Rows are points. Examples show where two turns around zero, p and q, send a point. Write where each new point lands after one turn and then the other. Backwards means that the second turn is done in reverse. Each puzzle has new turns, and all numbers are rounded.

Turn p:
[-3.1  1.6] => [0.7 3.4]
[3.6 4.2] => [ 5.0 -2.3]
[-0.4 -3.5] => [-3.5 -0.6]
[3.6 0.1] => [ 1.1 -3.4]
[-3.6 -2.5] => [-3.4  2.8]
Turn q:
[-1.8 -3.5] => [-3.5 -1.8]
[-1.2  5.0] => [1.9 4.8]
[ 3.0 -1.5] => [ 1.6 -3.0]
Where do these land?
q, then p backwards: [-6.4 -3.5] => [-2.8 -6.7]
p, then q: [ 3.1 -0.9] => [-1.9 -2.6]
q, then p backwards: [1.2 0.1] => [0.9 0.8]
q, then p: [3.1 3.5] => [ 2.3 -4.1]
p, then q: [-1.0  0.7] => [1.0 0.7]

Turn p:
[-0.2 -1.9  0.1 -1.4] => [ 1.0  0.2  1.6 -1.5]
[-1.9  2.1  4.2 -1.2] => [-4.6  2.0  1.6 -0.1]
[ 1.0  2.6  0.7 -2.2] => [-0.9  3.3 -1.0  0.0]
[ 1.4 -3.5  3.1  7.8] => [ 0.1 -5.6  3.7  6.3]
[-1.6 -0.2 -8.4 -0.7] => [ 4.0 -2.6 -5.7 -4.3]
[ 1.4  0.9  0.3 -2.2] => [ 0.5  2.7 -0.1 -0.3]
Turn q:
[-0.5  1.3 -0.9 -3.0] => [ 0.4 -0.7  0.8 -3.2]
[ 2.9  1.3  5.1 -4.3] => [ 3.8 -0.7  6.3 -0.4]
[-1.3 -5.3 -3.5  4.7] => [-5.3 -1.3 -4.5  3.8]
[ 2.6 -4.7 -1.2  1.5] => [-1.8 -3.8 -0.8  3.8]
[ 0.5  4.6  0.3 -0.2] => [ 3.7  1.9 -0.6 -2.0]
[-4.2  2.8  0.1  1.3] => [-0.8  4.6 -1.3 -2.0]
Where do these land?
p, then q: [-0.1  1.3 -4.4  3.0] => [-1.9 -3.9 -3.2  0.7]
q, then p: [3.6 3.1 3.7 0.4] => [1.4 2.3 0.6 5.4]
q, then p: [-2.5 -2.4 -4.6 -2.7] => [ 0.1 -1.0  1.2 -6.2]
q, then p backwards: [ 3.8 -3.4  3.8  0.8] => [ 2.9 -2.3  3.0  4.3]
q, then p: [-4.7  1.3  1.5 -1.5] => [-3.8  3.1 -1.0 -1.7]
